Each point is reached from the start by the listed moves, each made once or not at all, plus a little noise. Say if it took an odd or an even number of moves. Then give how often each move was made.
In the rows, 128 means zero.

Moves:
(1): [159 135  91]
(2): [122 179 133]
(3): [160 128 159]
Start: [136 115 110]
Points:
[168 116 142] -> odd (0, 0, 1)
[192 173 109] -> odd (1, 1, 1)
[166 121  74] -> odd (1, 0, 0)
[198 122 105] -> even (1, 0, 1)
[134 115 109] -> even (0, 0, 0)

Moves:
(1): [182 146 146 153 130 116 120 156 131 121 138]
(2): [109 191 124 146 138 140 123 126 135 135 143]
(3): [124 127 167 108 123 118 124 126 148 121 129]
(4): [113 120 143 172 146 112 125 114 135 128 123]
(5): [132 131 144 115 205 146 120 146 120 139 128]
(6): [135 120 135 150 105 180 138 133 137 116 135]
(7): [141 120 149 114 115 109 190 101 133 151 152]
(8): [115 136 128 141 126 132 148 166 104 105 114]
Start: [122 131 130 145 132 143 131  89 140 124 148]
Points:
[ 94 182 203 195 210 199 121  94 174 120 168] -> odd (0, 1, 1, 1, 1, 1, 0, 0)
[125 181 210 139 178 192 188  78 172 144 194] -> odd (0, 1, 1, 0, 1, 1, 1, 0)
[114 145 149 145 207 165 149 150 108 115 140] -> even (0, 0, 0, 0, 1, 0, 0, 1)
[102 120 183 167 147 117 126  71 161 115 143] -> even (0, 0, 1, 1, 0, 0, 0, 0)
[129 108 228 167 188 167 183  69 170 137 180] -> odd (0, 0, 1, 1, 1, 1, 1, 0)

Moves:
(1): [173 131 121 124 146 120 117 156 140 132 112 128 134 131 137]
(2): [127 165 127 120 142 123 131 126 132 127 126 120 135 131 127]
(3): [134 133 187 140 123 127 123 116 152 125 125 130 128 150 147]
(4): [140 135 131 183 141 133 126 117 137 128 127 118 126 127 109]
(5): [112 116 143 123 193 121 103 139 136 138 137 122 113 106 129]
(6): [141 122 138 127 143 179 109 143 121 125 138 131 142 127 125]
(7): [138 110 140 122 156 135 185 127 133  95 138 121 132 108 136]
(8): [121 132 131 142 129 131 130 166 132 107 139 141 130 126 129]
(9): [130 124 108 123 118 139 129 136 193 149 148 130 135 114 146]
(10): [135 133 140 123 121 130 162 141 112 174 132 135 116 135 110]
(11): [144 133 139 132 121 122 117 127 118 130 185 124 114 119 128]
(12): [139 134 140 113 132 126 126 108 138 122 125 190 137 112 124]
Start: [133 134 123 114 104 127 148 130 135 133 135 121 116 135 135]
Points:
[200 134 230 161 222 126 196 171 191 132 149 181 110 106 134] -> even (1, 0, 1, 1, 1, 0, 1, 1, 0, 1, 0, 1)
[198 172 183 163 191 116  97 147 249 168 201  97 104 118 164] -> odd (1, 1, 1, 1, 1, 0, 0, 0, 1, 0, 1, 0)
[188 135 200 122 173 105  97 153 168 146 181 112  94 129 169] -> even (1, 0, 1, 0, 1, 0, 0, 0, 0, 0, 1, 0)
[172 128 164 161 165 189 186 148 153  70 163 185 141  96 120] -> odd (0, 0, 0, 1, 0, 1, 1, 1, 0, 0, 0, 1)
[180 140 143 144 118 193 161 134 197 186 167 189 133 109 108] -> odd (0, 0, 0, 1, 0, 1, 0, 0, 1, 1, 0, 1)
[139 150 184 108 182 176 102 150 228 158 168 116 128 124 168] -> odd (0, 1, 1, 0, 1, 1, 0, 0, 1, 0, 0, 0)
[195 119 206 121 187 126 187 211 228 156 227 128  92  99 175] -> even (1, 0, 1, 0, 1, 0, 1, 1, 1, 1, 1, 0)

Moves:
(1): [165 128 121 137 125 126 131 126 139 140 124 141 133 119 130 122 115 133
 127 138 125 147 140]
(2): [118 182 118 143 110 140 129 112 133 117 109 118 141 128 131 135 140 124
 132 117 120 118 127]
(3): [139 123 178 127 120 138 141 120 121 129 118 125 127 121 151 116 129 136
 138 126 135 144 123]
(4): [123 114 124 173 131 124 135 127 137 132 122 143 112 131 134 121 124 129
 139 123 124 116 129]
(5): [135 143 135 128 173 136 141 135 129 133 123 128 122 142 124 123 118 122
 128 126 135 137 138]
(6): [131 129 110 118 127 175 121 118 130 126 122 141 123 134 124 114 121 104
 142 127 123 121 134]
(7): [129 126 119 124 126 118 174 115 127 121 131 118 130 126 119 113 118 118
 128 126 139 131 123]
(8): [123 128 128 109 119 148 153 178 121 127 154 135 144 121 131 123 111 138
 137 142 115 118 103]
(9): [114 121 130 122 140 139 132 130 176 131 147 136 136 121 123 130 140 147
 134 105 127 136 138]
(10): [122 132 129 136 115 121 140 134 129 168 134 131 131 139 111 137 123 125
 108 126 132 132 125]
(11): [127 141 128 136 121 134 119 116 110 114 174 127 125 117 130 106 137 141
 124 117 137 132 151]
(12): [118 130 131 120 140 124 130 126 122 128 130 173 128 120 131 125 128 133
 135 125 135 126 122]
(13): [121 121 118 139 130 141 130 112 121 123 118 119 180 127 127 146 119 141
 125 133 127 103 138]
(14): [147 126 139 126 120 122 131 115 143 105 135 134 129 178 132 135 125 138
 121 120 130 119 130]
(15): [132 123 118 116 127 129 130 125 133 141 122 125 119 127 165 134 128 142
 123 122 122 122 132]
(16): [131 119 122 131 130 129 149 128 112 121 137 132 118 134 126 156 139 131
 131 137 127 146 126]
(17): [140 115 126 124 125 120 130 143 120 144 117 129 148 123 122 101 186 132
 127 132 128 123 137]
(18): [122 129 125 125 129 135 132 127 134 138 115 131 109 124 125 112 127 192
 140 118 149 127 130]
(19): [119 134 128 120 124 118 129 119 134 133 134 122 122 150 146 132 106 114
 180 131 136 133 136]
(20): [124 140 131 128 142 138 118 115 149 126 142 129 132 132 143 120 138 117
 129 182 137 138 107]
Start: [109 127 113 136 112 120 115 140 114 145 110 157 135 108 111 130 135 145
 107 139 128 146 130]
Points:
[144 169  72 152 100 146 185  64 155 127  95 152 173 149 155 150 132 231
 115 183 153 148 129] -> odd (1, 1, 0, 0, 0, 0, 1, 0, 0, 0, 0, 0, 1, 1, 1, 1, 0, 1, 0, 1)
[133 176 121 165 123 217 198 150 162 208 171 197 146 126 180  81 168 161
 186 171 133 188 156] -> odd (1, 1, 1, 1, 1, 1, 0, 1, 1, 1, 1, 0, 0, 0, 1, 1, 1, 0, 1, 1)
[127 155 121 161 118 200 249 129 182 189  94 236 203 160 122  71 116 217
 201 107 161 133 155] -> even (1, 1, 1, 1, 1, 1, 1, 1, 1, 1, 0, 1, 1, 1, 0, 0, 1, 1, 1, 0)
[164 133 142 116 134 220 168 143 167 189 177 193 222 146 159  71 156 194
 105 173 137 153 163] -> odd (1, 0, 1, 0, 1, 1, 0, 1, 1, 1, 1, 0, 1, 1, 1, 0, 1, 0, 0, 1)

Moves:
(1): [127 136 139 136 151 120 107 117 106 138 133 117 131 130 122 143 156 128
 112 159 117 131 109 119 140 140]
(2): [128 134 109 126 133 130 132 112 129 139 129 140 115 134 119 144 139 107
 143 131 128 130 122 143 120 136]
(3): [121 134 149 144 126 133 132 134 130 135 120 135 132 136 137 134 129 135
 138 129 121 125 123 129 123 123]
(4): [118 140 140 122 116 124 123 144 119 130 135 141 134 154 120 126 115 111
 140 103 133 138 126 117 154 124]
(5): [107 117 129 109 122 128 127 145 135 133 108 132 150 131 132 131 128 127
 132 125 131 130 112 102 142  99]
(6): [125 125 136 138 139 132 123 126 133 123 104 141 130 113 118 125 121 144
 119 138 111 133 135 128 123 118]
(7): [139 125 129 116 142 138 124 131 148 136 133 134 108 144 133 128 135 117
 133 136 126 117 134 127 128 109]
(8): [129 121 127 133 124 124 132 129 134 126 131 132 134 126 134 138 138 133
 124 140 121 145 133 127 133 116]
(9): [126 138 130 132 122 116 113 131 134 122 136 135 123 143 130 130 139 126
 123 131 124 131 132 127 129 140]
(10): [131 115 125 107 120 124 133 129 115 133 128 137 125 137 141 122 131 136
 126 127 123 126 134 143 138 129]
(11): [118 126 134 123 143 136 132 135 122 118 137 115 127 119 129 111 112 123
 128 127 116 142 113 127 118 119]
(12): [115 147 131 121 136 126 128 129 117 118 126 117 110 117 113 133 119 137
 134 147 102 111 129 112 156 145]
(13): [118 152 132 120 126 132 128 128 132 116 133 134 127 128 134 126 131 122
 128 132 132 118 131 141 130 129]
(14): [126 136 129 148 119 149 130 124 127 109 121 119 109 117 129 152 153 142
 115 115 138 134 126 117 135 140]
(15): [115 116 136 129 118 133 127 128 138 131 134 133 130 127 132 146 108 127
 112 140 122 126 140 128 106 127]
(16): [120 118 144 135 134 119 141 123 147 141 138 115 139 117  99 143 137 127
 128 115 125 136 135 131 125 128]
(17): [117 126 112 128 119 121 136 121 131 147 125 140 118 114 130 124 116 124
 118 131 147 140 123 117 123 140]
(18): [113 137 122 114 127 118 143 126 108 132  97 115 145 128 139 119 131 135
 114 122 122 111 129 143 133 121]
(19): [115 136 106 120 137 133 114 137 135 136 148 125 131 129 160 153 126 132
 122 120 143 127 127 138 134 110]
(20): [124 123 124 136 114 131 131 140 131 134 141 128 121 124 122 131 125 132
 136 120 119 117 131 123 128 122]
(21): [138 140 122 116 113 124 129 142 143 132 103 118 121 125 109 127 125 117
 119 136 126 133 118 127 114 134]
(22): [123 143 121 130 126 126 138 143 136 109 135 128 146 134 136 126 124 120
 115 136 118 140 118 139 145 144]
(23): [128 127 143 122 129 144 110 106 123 132 128 125 132 129 127 117 125 132
 128 121 136 135 152 136 132 131]
(24): [111 120 134 139 125 122 110 142 133 127 130 113 126 131 124 139 122 121
 131 132 127 113 139 148 143 122]
Start: [128 132 114 128 132 116 133 126 145 104 130 134 148 130 120 132 105 114
 140 119 122 121 102 145 138 136]
Points:
[ 32 156 147 107 118 102  92 130 114 138  90 149 165 129  98 149  80 128
 100 152  80 115 115  91 196 132] -> odd (1, 0, 0, 1, 1, 1, 0, 0, 1, 0, 0, 1, 0, 0, 1, 0, 1, 1, 0, 1, 0, 0, 1, 0)
[  7 204 130  87 141 124 133 193 162  88 139 124 150 181 148 201 127  83
 142 100  85 106  83 184 242 106] -> even (0, 1, 1, 1, 1, 0, 1, 0, 1, 1, 1, 1, 1, 1, 0, 1, 0, 1, 1, 0, 0, 1, 0, 1)
[ 63 201 154  93 149 106 122 147 112  89  78 111 150 121  83 136  70 106
  95 171  52 115  80 136 159 140] -> odd (1, 0, 0, 1, 0, 1, 0, 0, 0, 0, 1, 1, 1, 0, 1, 0, 0, 1, 0, 0, 1, 0, 0, 0)
[ 78 166 101  83 139 116  89 144 149 118 126 165 154 201 158 150 104  86
 125 108 106 115 142 226 209 109] -> odd (0, 1, 0, 1, 0, 1, 1, 0, 1, 1, 0, 0, 0, 0, 0, 0, 0, 1, 1, 0, 0, 1, 1, 1)
[ 67 186 101  84 144 108 147 158 189 120 103 134 151 146  91 196  77  79
 109 136  73 118 106 170 168 123] -> odd (0, 1, 0, 1, 0, 1, 1, 0, 0, 0, 0, 1, 0, 0, 1, 1, 0, 1, 1, 0, 1, 1, 0, 0)
[ 44 172 128  61 126 136 134 150 131 119 115 137 141 141 115  94  63  94
 153 106 109  99 101 110 200  93] -> even (0, 0, 0, 1, 1, 0, 1, 0, 0, 0, 1, 1, 1, 0, 0, 0, 1, 1, 0, 1, 0, 0, 1, 0)
[ 45 198 145 160 117 133 164 128 174  92 121 170 130 114  78 205  89 101
 121 130  91 144 103 139 166 181] -> odd (0, 1, 1, 1, 0, 1, 0, 0, 0, 0, 0, 1, 1, 1, 1, 1, 1, 0, 0, 0, 0, 1, 0, 0)
[ 56 172 138 128  97 140 112 168 162 106 107 145 158 204 131 172 132  81
 153  84 108 109 110 162 213 111] -> even (0, 1, 1, 1, 1, 0, 1, 0, 1, 0, 0, 0, 0, 1, 0, 0, 0, 1, 0, 1, 0, 1, 1, 1)
[ 91 133 126 112 109 115 133 149 217 128 122 143 141 118  90 139  99 104
 109 147  98 142 148 196 164 120] -> even (0, 0, 0, 0, 0, 1, 1, 1, 0, 1, 0, 0, 1, 0, 0, 1, 1, 0, 0, 1, 1, 1, 1, 1)

Moves:
(1): [147 132 139 137 137 123 131 135 131 131 126 132 123 135 130 119 138 128
 137 117 138 139 125 127 133]
(2): [127 141 115 120 120 122 132 129 129 130 133 135 121 126 132 129 125 150
 136 116 130 129 118 118 130]
(3): [128 147 137 117 120 124 131 128 140 116 115 132 126 122 132 130 148 139
 112 133 115 122 120 127 132]
(4): [121 139 135 156 131 106 126 123 126 139 136 135 133 126 122 138  97 148
 121 118 113 133 128 146 116]
(5): [129 134 115 102 137 108 122 123 129 120 125 136 137 121 123 132 131 123
 115 112 138 122 134 132 129]
(6): [129 138 130 121 128 144 123 133 125 140 127 128 128 129 117 116 132 128
 130 118 148 130 132 142 121]
(7): [123 131 123 132 128 139 154 137 139 128 118 107 122 123 144 133 127 123
 121 118 126 147 127 123 121]
(8): [112 114 143 119 134 118 127 144 135 126 133 128 113 115 136 143 126 147
 136 117 123 126 127 140 150]
(9): [139 128 129 130 111 118 125 119 144 130 110 127  95 118 128 112 128 126
 131 128 148 119 123 140 140]
(10): [153 125 125 124 127 126 128 130 133 145 126 122 127 130 117 145 123 150
 128 138 124 127 139 130 111]
(11): [133 130 131 129 121 121 124 126 116 123 140 108 114 155 133 128 139 126
 134 122 133 122 127 153 111]
(12): [123 112 116 124 115 130 130 130 144 128 134 155 119 120 132 140 144 134
 119 129 125 146 135 137 137]
(13): [125 133 124 139 131 122 125 143 135 123 128 123 140 128 114 115 128 136
 135 123 118 123 139 128 122]
(14): [124 132 130 136 135 129 137 125 129 125 117 129 119 137 113 140 134 117
 135 115 113 123 127 129 137]
(15): [112 149 127 144 119 136 109 128 146 137 128 124 148 127 146 148 119 109
 145 138 116 136 139 123 146]
(16): [125 116 134 136 120 126 122 123 128 123 128 130 134 124 127 142 130 126
 125 112 142 111 124 130 124]
(17): [134 120 110 136 121 127 127 125 111 137 125 123 137 129 128 134 138 132
 116 119 135 128 136 128 123]
(18): [137 129 122 127 121 138 124 119 122 119 124 131 137 128 132 122 122 138
 130 131 122 142 131 139 128]
(19): [120 130 128 132 145 128 130 125 116 130 133 132 145 111 131 127 135 124
 141 144 129 117 127 139 115]
(20): [131 136 126 136 134 135 132 136 117 117 125 127 123 139 126 140 127 135
 129 142 151 139 134 128 126]
(21): [ 99 119 136 133 121 128 129 110 143 139 124 122 151 145 141 123 112 147
 135 139 142 137 112 130 138]
(22): [119 125 124 125 119 120 121 133 119 128 130 119 132 125 119 134 128 119
 139 134 142 132 112 120 125]
(23): [131 130 147 127 107 128 139 115 111 133 123 133 124 129 128 124 132 132
 131 124 142 150 159 126 116]
(24): [133 129 128 116 115 119 149 143 124 135 132 149 142 130 123 124 124 124
 132 131 141 119 133 151 136]
Start: [134 133 156 125 124 126 135 130 120 140 136 125 136 125 136 128 120 133
 154 118 132 133 139 142 134]
Points:
[127 157 148 112  80 120 147 109 122 198 111 140 196 148 116 163 112 143
 168 104 180 156 198 182 138] -> odd (0, 0, 0, 0, 1, 1, 0, 0, 0, 1, 0, 0, 0, 1, 1, 0, 1, 0, 0, 0, 1, 0, 1, 1)
[183 194 188 164  59  87 139 152 118 169 115 128 127 145 127 147 121 212
 184  96 183 171 214 249 126] -> odd (1, 0, 1, 1, 0, 1, 0, 1, 1, 1, 1, 0, 1, 0, 1, 0, 1, 1, 0, 1, 0, 0, 1, 1)
[136 196 125 168 124 112 130 127  93 146 140 111 172 133 160 170 115 160
 173  60 184 167 156 208  89] -> odd (1, 1, 0, 1, 1, 1, 1, 0, 0, 0, 1, 0, 0, 0, 1, 1, 1, 1, 1, 1, 0, 0, 0, 0)
[128 175 138 120  85  97 160 189 163 141  87 146 120  99 131 169 172 134
 167  70 189 163 159 197 192] -> odd (1, 0, 1, 0, 1, 1, 1, 1, 1, 0, 0, 1, 1, 1, 1, 0, 1, 0, 0, 1, 0, 1, 0, 1)
[123 160 130 126 119 100 156 171  93 135 148 141 171 118 110 127 119 153
 201 142 172 123 131 158 121] -> even (0, 1, 0, 0, 0, 0, 0, 0, 0, 0, 0, 0, 1, 0, 0, 0, 0, 0, 1, 1, 0, 1, 0, 1)
[189 148 124 102  80 104 169 132 125 124  83 128 141 109 137 161 135 168
 119 101 193 131 163 191 126] -> even (0, 0, 1, 0, 1, 0, 1, 0, 1, 1, 0, 0, 0, 0, 0, 1, 1, 1, 0, 1, 0, 0, 0, 1)
[138 149 140 122  80  98 128 171 144 152 107 119 157  92 141 141 125 127
 181  53 206 141 159 200 171] -> odd (1, 0, 0, 0, 1, 1, 1, 1, 1, 0, 0, 0, 1, 0, 1, 1, 1, 1, 0, 0, 0, 1, 0, 1)
[122 174 156 144  64  82 161 167 132 143 105 172 125  95 137 164 175 163
 214 107 180 159 171 184 183] -> odd (1, 1, 1, 0, 0, 0, 0, 1, 1, 0, 0, 1, 1, 1, 1, 0, 1, 0, 1, 1, 0, 1, 1, 1)
[102 144 158 129 112  71 150 132  93 130 125 165 139  88 116 200 150 176
 138  96 147 165 168 188 132] -> odd (0, 0, 1, 1, 1, 0, 0, 1, 0, 0, 0, 1, 0, 1, 0, 0, 1, 0, 1, 1, 0, 1, 1, 0)
[131 146 129 119 110  83 134 158 119 148 137 111 155  92 125 170 145 206
 142  83 129 163 161 233  81] -> even (0, 0, 1, 1, 1, 1, 1, 1, 0, 1, 1, 1, 1, 0, 0, 0, 1, 1, 1, 0, 0, 1, 0, 0)
[ 97 166 124 124  74 111 164 197 148 142 126 139 153 103 162 190 145 168
 168 108 144 170 148 160 179] -> odd (0, 1, 1, 0, 0, 0, 1, 1, 0, 0, 0, 1, 1, 0, 1, 0, 1, 0, 0, 1, 0, 1, 0, 1)

Moves:
(1): [135 117 144 149 112 115 131 141 140 150 138 136 142 120 131 131 110 104
 126 129 125 144 144 143 122 136 127]
(2): [115 110 125 124 128 112 113 140 132 141 134 114 114 106 104 115 137 134
 139 144 131 124 132 122 163 134 129]
(3): [122 126 136 138 133 135 131 128 121 124 128 132 127 122 132 134 134 125
 129 124 139 136 146 116 125 128 136]
(4): [125 131 133 116 121 136 121 132 125 136 128 128 129 113 125 142 132 129
 119 136 128 125 134 125 123 127 132]
(5): [132 133 127 124 134 127 125 119 134 127 128 124 129 128 121 135 132 133
 133 133 122 122 132 124 115 129 130]
(6): [128 135 117 132 127 122 133 126 117 120 121 140 126 133 127 137 141 125
 118 145 140 138 135 125 109 132 130]
(7): [129 136 127 139 120 129 143 137 109 149 138 123 134 107 130 114 123 129
 129 133 119 129 136 132 114 136 141]
(8): [123 128 125 132 118 132 121 126 138 121 147 130 130 119 130 116 124 139
 123 123 124 136 121 116 113 130 130]
(9): [123 119 124 111 120 147 131 123 120 137 148 141 129 127 129 133 137 121
 131 132 143 147 143 114 125 125 128]
(10): [130 132 123 136 130 123 129 132 135 128 143 149 134 123 119 121 103 120
 111  99 108 130 127 129 114 144 130]
(11): [133 123 133 115 123 117 118 123 117 128 129 130 135 144 138 154 125 134
 136 133 135 123 130 134 124 124 126]
(12): [126 136 118 125 125 140 118 131 143 140 137 118 109 119 117 108 125 131
  98 121 118 114 130 122 140 143 129]
(13): [114 134 131 127 127 130 120 143 134 159 144 115 128 117 115 123 119 120
 125 106 121 127 117 117 138 133 121]
(14): [121 120 134 123 128 127 118 121 116 136 122 136 124 128 122 126 143 121
 133 143 129 120 123 129 155 126 130]
(15): [117 132 126 117 138 136 123 130 130 119 138 127 122 125 139 136 138 119
 125 119 126 125 139 128 122 135 128]
(16): [129 130 133 146 145 137 127 131 128 125 115 129 124 123 136 120 147 133
 130 126 134 126 130 131 135 136 121]
(17): [126 126 123 106 130 132 123 120 119 119 146 127 120 110 127 132 160 122
 124 111 138 123 134 119 116 119 143]
(18): [136 130 131 118 143 123 128 129 134 125 111 135 134 116 133 107 144 144
 116 153 134 135 129 118 112 124 145]
(19): [132 133 139 124 126 139 121 137 123 129 127 120 119 119 128 113 141 131
 127 128 120 137 131 114 149 132 119]
(20): [126 105 133 127 132 128 127 139 115 144 122 126 147 142 107 125 126 113
 137 147 138 131 129 146 142 109 121]
(21): [104 106 139 110 110 138 147 110 117 129 144 139 129 136 118 141 150 141
 136 123 152 157 135 118 130 132 108]
(22): [141 125 128 130 134 137 130 112 125 118 125 119 148 121 124 142 118 120
 128 119 128 130 125 132 117 137 144]
(23): [130 130 134 127 125 128 120 134 127 131 113 133 125 123 126 120 130 122
 138 147 135 125 134 132 126 130 143]
(24): [132 126 137 133 134 121 130 127 124 136 136 141 127 122 118 125 118 128
 121 141 126 136 121 140 126 129 135]
Start: [136 132 135 124 127 146 147 123 110 125 157 132 127 121 131 135 124 131
 139 121 119 131 133 130 129 120 120]
Points:
[121 115 132  90  79 156 166 105  81 173 249 179 134  87 107 160 151 112
 101 100 139 176 198 108  58 158 133] -> even (1, 0, 0, 0, 1, 1, 1, 0, 1, 1, 1, 1, 0, 0, 0, 0, 1, 0, 0, 0, 1, 0, 0, 0)
[156 117 142 140 149 157 121 111 115 139 188 144 159 109  88 130  90 128
 104 110 101 126 127 152 102 149 135] -> odd (0, 0, 0, 0, 1, 0, 0, 1, 0, 1, 1, 1, 0, 0, 0, 1, 0, 0, 0, 1, 0, 1, 0, 1)
[107 110 170 115 122 186 161 120  44 147 202 155 135  59  93 134 216 144
 131 154 165 190 181 100  91 122 131] -> even (0, 0, 1, 1, 1, 1, 1, 1, 0, 0, 0, 0, 0, 0, 0, 1, 1, 0, 1, 1, 1, 0, 0, 1)
